Every row gives one point. Each copy is the shape, with its points in the same order, stretched, turned, moved and blurred by noise. Some copies are also mirrored. Which?

Shape:
[[ -7.9   8.9]
 [ 23.4 -12.8]
 [  3.4  -2.6]
 [-22.9   7.6]
 [ 21.7 -20.3]
 [ -2.7   8.4]
 [-17.6  -6.4]]
Copy 1 (7 x 2):
[[-15.9   3.9]
 [ 32.1   6.9]
 [  6.6   8.3]
 [-29.2  13.3]
 [ 34.8  15.0]
 [ -9.0  -0.6]
 [-14.4  22.2]]
Copy 1 is: mirrored
Copy 2, 7 rows:
[[ 10.2  15.2]
 [-20.7  -9.5]
 [ -5.4   0.9]
 [ 21.3  18.3]
 [-14.7 -18.8]
 [ -0.6  11.3]
 [ 19.7   0.5]]
Copy 2 is: mirrored
Copy 3 (7 x 2):
[[  4.1  15.0]
 [-31.3  -3.6]
 [ -9.0   4.5]
 [ 20.8  11.4]
 [-29.3 -11.9]
 [ -2.1  15.3]
 [ 15.0  -2.6]]
Copy 3 is: mirrored
Copy 4:
[[ 16.9   1.3]
 [-14.1  27.2]
 [  1.9  10.8]
 [ 16.5 -12.4]
 [-20.9  23.1]
 [ 12.6   6.3]
 [  2.2 -11.3]]
Copy 4 is: mirrored

Shape, 9 rows:
[[ -4.9   6.1   2.2  10.5]
 [-20.8  -3.4  -8.5 -25.4]
 [ -4.3   0.8  -4.6 -13.4]
 [ -6.0  -9.6   5.2 -39.1]
 [ -9.5  20.4 -13.9  11.2]
 [-10.7 -23.0   4.9  16.2]
 [ 11.9 -29.2  -0.5  16.7]
 [ -4.3   1.7  -0.3  28.5]
 [ -3.3   1.1  13.5 -25.7]]
Copy 1 (9 x 4):
[[-10.2  -8.3  -5.2  -0.2]
 [  2.2  26.1  -3.8  15.7]
 [  4.3  10.8  -6.9   3.5]
 [ 15.4  32.3   6.6   4.2]
 [-17.3  -4.7 -22.5  -0.2]
 [ -1.1 -17.2  11.8  17.8]
 [ 18.5 -26.0   7.8   9.5]
 [-13.4 -24.3  -4.7   4.0]
 [  3.6  23.3   7.4  -5.2]]
Copy 1 is: mirrored
Copy 2 (9 x 4):
[[  6.8  20.5  -2.1   2.4]
 [-30.5  -2.0 -10.5   6.1]
 [ -8.4   0.2  -2.9   0.0]
 [-28.0 -20.7   4.3  -2.5]
 [  5.9  24.4 -25.1  -0.7]
 [  4.3  11.9  12.3  34.3]
 [ 23.6  -4.1   8.3  35.1]
 [ 21.9  23.8  -0.7  18.2]
 [-14.9  -2.6  11.4 -12.7]]
Copy 2 is: only turned
Copy 3 (9 x 4):
[[-17.3  -7.8   0.0  10.5]
 [ -6.2   4.8  -3.7 -29.7]
 [ -0.5   6.0  -3.4 -13.0]
 [ 16.1  -0.5  -1.2 -36.6]
 [-23.5  14.0   1.7  13.5]
 [-21.2 -29.4 -22.2   3.2]
 [  3.0 -27.1 -31.9   6.9]
 [-27.7 -16.1  -6.8  24.4]
 [  8.4  -3.7   9.5 -19.7]]
Copy 3 is: only turned

Shape (9 x 6):
[[  4.3   6.6  -0.4  14.5 -14.5  -0.1]
 [-12.8  -1.9   8.6  10.3  -2.0  -5.4]
 [  2.6  10.9 -33.1 -50.4  14.6   0.0]
 [-10.1   1.7 -15.1  14.9  14.1  -8.6]
 [-14.1  -5.4 -22.3 -26.9  -0.9  22.3]
 [ -7.0   5.0  -0.1   8.0  16.1  20.6]
 [ 12.6 -10.2   4.7   2.9  15.1  -4.5]
 [ 25.5   5.5  -2.1 -11.4 -34.4  -6.7]
 [-11.1  12.3   7.0   8.4  -3.5  -3.0]]
Copy 1, 9 rows:
[[  4.9  -2.0  -0.4  24.9  -7.3   3.4]
 [-18.5  -0.7   2.8  14.1  -4.1  -1.8]
 [ 20.7  13.3  -4.3 -10.7  61.7  -9.2]
 [-18.9  -0.5  -0.6  24.4  22.2  18.0]
 [ 11.4   6.2 -11.0 -17.7  19.1  15.7]
 [ -7.3   1.6  24.6  -1.7   3.5  25.3]
 [-14.1 -23.6  12.8  10.9  15.4  -1.4]
 [ 31.2 -15.3 -10.5  23.1  -2.6 -23.4]
 [ -9.4  10.7   8.5  16.2  -1.6  -3.2]]
Copy 1 is: only turned
Copy 2 (9 x 6):
[[ 18.5   3.7 -11.2  11.1   4.2   3.9]
 [  7.0  -2.7 -16.6  -9.0  -1.9   3.1]
 [-31.0  13.3  14.6  12.7 -27.1 -42.5]
 [ -1.2 -11.8 -13.4  -7.0  13.3 -17.4]
 [-16.3 -18.0  -8.8  13.5 -29.1 -15.3]
 [-13.1 -22.3  -4.7   2.6   7.7   9.3]
 [  7.4  -8.0  15.6 -12.2   2.1 -10.4]
 [ 29.8  27.8   9.5  21.9 -21.6  -7.9]
 [  2.9   8.0 -17.5  -1.3  -1.3   6.7]]
Copy 2 is: mirrored
Copy 3, 9 rows:
[[ -4.9  11.3   4.4   7.0  16.2  -0.9]
 [-20.0  -2.1   5.5   3.8  -1.0   0.2]
 [ 17.0  -2.7 -26.8 -37.2  18.9  16.5]
 [-22.9  12.0 -19.2  -6.6   4.9  -2.0]
 [ 15.6 -23.8 -24.1   2.0  25.2  21.1]
 [ -6.2   8.3  -7.0  18.2  -0.6  18.3]
 [  1.8   9.3  -2.5  -2.0 -17.5  -7.4]
 [ 21.9   2.4  10.0 -13.4  25.2 -17.6]
 [-21.3   4.4  11.2  -5.9   9.8   3.9]]
Copy 3 is: mirrored
Copy 4 (9 x 6):
[[  1.8  26.4  -3.2  -3.5   6.4 -12.1]
 [-14.6   9.4   4.1  -1.9  -2.6 -14.4]
 [ 25.0  -7.3  -0.9 -52.1  -9.8  30.7]
 [-19.3  14.5 -10.3 -29.7  -1.0 -12.5]
 [  9.4   0.0 -12.7 -15.6 -32.2  21.4]
 [-19.0  12.2 -12.0  -6.5   3.8  11.5]
 [  5.1  -6.3  -8.9 -13.5  16.5 -13.1]
 [ 45.3  18.0   5.7  -4.5   8.4  -9.0]
 [-16.8  18.6   8.5  -7.2   2.7  -2.4]]
Copy 4 is: only turned

Shape (13 x 8):
[[ 11.4 -13.1  29.5  -3.5  -1.6  25.0  -2.0  -6.2]
 [  2.7  27.6   0.9  15.1  -4.4  13.8  -1.5 -22.7]
 [  7.4  -1.0  20.6  -3.8 -11.1   7.9  24.3  38.8]
 [-11.5  19.8   3.9 -19.3   1.2  10.9 -15.2  23.5]
 [ 11.1  14.7   5.3  20.6 -24.8 -12.2 -12.1 -26.2]
 [-12.7   0.1  16.7  27.4   8.7 -11.0  -1.3  -6.2]
 [ -8.7  13.7  15.0   5.2 -11.4  -7.9 -19.6  -5.5]
 [ -6.5  -7.0  -2.5  -2.5  -2.7 -10.2 -10.0  -7.2]
 [ -3.6  -6.5   3.8   2.6  -9.9 -12.4   5.4   1.3]
 [-23.3   3.3  10.9  -4.2  11.9  -7.3  13.3   1.3]
 [ 11.6   6.8   2.8  -6.3   8.7 -16.4 -19.2 -22.9]
 [  6.5 -30.3  18.9  -5.6  15.3 -13.7 -28.7  32.9]
 [  4.5   1.8  22.8 -26.6   2.1  -6.9  27.7 -16.1]]
Copy 1 (13 x 8):
[[-12.6  -1.6  -4.9 -25.3  -6.2  34.9  11.2  -3.5]
 [  5.1  10.7 -22.8  -2.8  -4.1  26.6 -19.2  17.2]
 [-11.2   5.9  -7.2  -6.0 -10.0  -3.3  44.5  25.4]
 [-12.9  39.4   7.5 -18.1   8.9  -8.3   4.4  23.0]
 [  4.7  -1.3   6.3   5.9 -31.5  21.0 -28.7  16.9]
 [ 12.6  -8.4   6.7   8.4  14.7  26.2  -3.8   4.3]
 [ -5.9  15.7  17.2  -0.8  -6.0  17.7 -12.4  14.7]
 [ -3.3   9.9  10.0  -0.7  -0.7   0.6 -17.5  -4.5]
 [ -2.4   1.6   5.9   9.6  -8.9   1.1   0.4   2.2]
 [  2.1  17.7  -4.2  17.3  15.2  11.4   9.6  -7.8]
 [ 24.5  20.1   9.6 -12.3 -17.9  12.3 -28.5 -12.4]
 [  7.2   3.2  43.2 -36.1   6.7  -5.4   8.6   3.8]
 [  5.9  22.3 -17.8  11.0 -21.9  18.5  18.6 -28.6]]
Copy 1 is: only turned
Copy 2, 13 rows:
[[ -2.4 -20.3  12.5 -29.0 -23.6  29.4   9.0   2.3]
 [  9.2  18.0   0.7   8.7   1.2  24.6  26.4   0.5]
 [-37.5 -16.9   8.5   2.9  -6.3  21.6 -11.7  35.4]
 [-14.5  10.9 -13.6   7.3   9.0  34.8 -24.6   5.9]
 [ 24.7  18.1  -2.2  13.2 -20.7  10.3  17.6   9.4]
 [-13.3  -5.6  10.7  21.9 -26.4   7.0  11.4 -20.3]
 [  2.4  15.3  -3.0  10.5 -21.9  18.1  -6.7  -0.3]
 [  2.1   0.6  -0.4   0.5  -9.1   0.3  -6.9  -6.0]
 [-11.0  -1.5   1.3   3.4 -14.1  -1.5  -5.4   4.5]
 [-29.9   0.6  13.1   9.4  -6.2   7.6  -6.1 -12.5]
 [ 30.0  10.3  13.0   6.6  -6.3  14.1  -7.7 -11.7]
 [ -4.8 -37.5   4.7   6.5 -25.3  18.8 -37.7  -8.1]
 [-11.9  10.0  31.3 -18.4  -5.9  10.3  -8.6   7.9]]
Copy 2 is: only turned
